Each row is a point. A path goes straight from each point to the next, and from the last back to the first. The post is the endless flat space through its rows: a point in 2 columns, a line in 3, a plane in 4, and so on, so that a path can go around it. How many times does the path go around the post? Going back the other way cancels.

Post:
[[-11 -10]]
Path, 21 rows:
[[-11  14]
 [ 27  16]
 [  8 -44]
 [-22 -47]
 [-32 -11]
 [-15  20]
 [  7  -4]
 [  1 -19]
 [-20 -24]
 [-28 -11]
 [-17  14]
 [  1  10]
 [ 35 -25]
 [-18 -60]
 [-31 -16]
 [-33  28]
 [ -1  41]
 [ 25 -12]
 [ -9 -57]
 [-40 -27]
 [-50  -2]]
Times around: 4

Post:
[[  4  29  19  24]
 [  0 -13  -2   7]
 [  0 -24   2 -28]]
Path (30 x 4):
[[-22 -14 -10 -10]
 [ -9   9  39 -20]
 [ 16  22  50  21]
 [ 14 -20  10 -36]
 [ 10   8   5 -26]
 [ -8  41  -6  48]
 [-13 -22 -33 -16]
 [ 12   7 -24  26]
 [  9 -19 -15  20]
 [ -1   3 -15  10]
 [-28  -3  -3  10]
 [ -8 -21  12 -24]
 [ 13   1  60 -27]
 [-24 -25  28 -12]
 [-34 -16  -7   4]
 [-25 -31   9 -10]
 [  4  22  42  20]
 [ 31   9  12  -7]
 [ 10   0 -34  33]
 [-11   7  -9  16]
 [-15  14  36 -14]
 [-21  14  34 -15]
 [-22  13  -5  23]
 [ -1 -20 -28 -22]
 [ 17  57  29 -11]
 [-10  16 -12  35]
 [ -9  26  23  17]
 [ -5 -16  37  -5]
 [ -8  57  35  59]
 [-21   2  -6  -8]]
Times around: 2

Post, 7 rows:
[[  8  -5 -19  -7 -24 -27 -27   5]
 [-26  21  -7  10  -7  22  20 -21]
 [ 14   5  37 -12 -17 -13  19 -23]
 [  1  -4   9   1  22  12  10   5]
 [ 29  -1 -12 -19  12  20  -6  17]
 [-20 -13 -13   3 -17  20 -14   9]
 [-19  10 -11   1 -11   7 -28  13]]
Path (25 x 8):
[[-14  31   7 -15   7   3  -5  11]
 [-45  12  20   4  -5  22 -14  -4]
 [ 10   6 -24  15  -3  19  -3  -7]
 [-23 -11  10  16 -22  11   9   4]
 [ 11  14 -34 -34 -36  15 -12  19]
 [-23 -17  44 -19 -19  20  39 -30]
 [ 16 -15  14 -14  -7   7  -7 -11]
 [ -3   6   9  19  -3  22  -7   3]
 [ 13   3  18 -18  -5 -15 -27  36]
 [  7  14   7 -21 -25 -24 -15  -6]
 [  0  31   6 -14   8 -40  17 -23]
 [ 41 -13  32 -25 -26   2  10  16]
 [  0   3  -5  26  18  -1 -12  13]
 [ -4  15  -7  13  22  -1 -15 -11]
 [-31   8  27 -12  -5 -30 -14  -8]
 [-19  -8  -1  -3  -6  33  25   6]
 [ -8   5   5   3 -27  40  10  -5]
 [-12 -21  29  12 -26  -9  -2 -16]
 [-17   2  10 -19  -1  35   2 -10]
 [ -6 -15 -30 -14  -4  15 -16  22]
 [-20   6  -8   9 -18  -1  22  -4]
 [-60  22  20  10   0 -11 -12  -8]
 [-11   0 -21   0 -16  20  10 -43]
 [ 36 -16  34 -17 -23   0 -40  16]
 [  3  35  17   7  25 -31  -3  10]]
Times around: 1

Post:
[[  4  -4  31 -21   9 -21 -12  -5   1  20 -17]
 [  4  14  13   7   9 -10   0  11 -10  -7  24]
 [-27 -27  15  34 -24  17  11  49  21  -4 -10]
 [ 26  10  -4 -13   8 -17 -18 -20  11  15  17]
 [ -3  14  -9  11   5   6 -13 -10 -24   4  -2]
 [ -6 -14  -5 -11  31 -40  -8 -13  21  40  -8]
 [  0   4  -8  -9  29 -28   7 -16  29  11 -24]
 [-43 -18   3  27 -48 -31  -7  -8  20 -17   9]
 [-34  -3   6   4 -18  -9  -2  45  26   6 -16]
 [-14 -12  -6  -1 -22 -16  -8   5  -9 -28  11]]
Path:
[[ -4  -5  34 -11  -5  -1  -1  25  14 -14 -12]
 [-20  15  30 -21  -8 -40 -22  15  -1   4 -17]
 [  0   6 -14 -18   2 -23 -21  -2  28  44 -23]
 [  1  -9   7   2 -11  33   5  17 -30 -26 -16]
 [-34 -56  13  24  21 -44 -13 -38  10  60  13]
 [-13 -16  23   1 -20  -3  -9  27 -11 -58   8]
 [-29   8 -10 -11 -18 -42 -22 -15 -12   4 -49]
 [-10  56  -5   1  15 -17  32   6  31  -5 -25]
 [-26  10 -40   0  25 -30   7  -7  47  32  16]
 [ -5 -23   3  15  17   5  -9 -11  31   8  -8]
 [  1  33 -13 -14 -14 -32 -27  25  16  -5  15]
 [ 11  49  -5 -43 -15 -24 -12 -10   1  -9 -35]
 [ 19 -30  16  14   9  19  12  -1  -9   5  11]
 [-29  24  -8  15  12  -9 -25   4  30  45  18]
 [-19 -27  11   0 -17 -17  -4  29  32 -19  -2]
 [  6   4  -3 -10  26   2  -7  28  -7  21 -45]
 [-34  32 -11  11 -18  -8  -6  11 -16  -4 -11]
 [-11  39   9 -19   1   0   6   5  22 -13  19]
 [ -3  -5  47   3   4 -14  -7   6  45  16   1]
 [  0 -18  30  18 -28 -39   5  -7  55 -16  10]
 [  2 -19   1  14  -6 -39  24  23  15  -5  28]
 [-18 -11  17 -19 -19 -16 -23 -12 -32  29 -13]
 [ -2   6   2   7  15   2   3 -12  32  16 -22]
 [ -5   7  30 -49   4 -18 -10   6  16  -1 -36]
 [ 10  -2   1 -12   0  11 -23 -14  33  41   4]]
Times around: 5
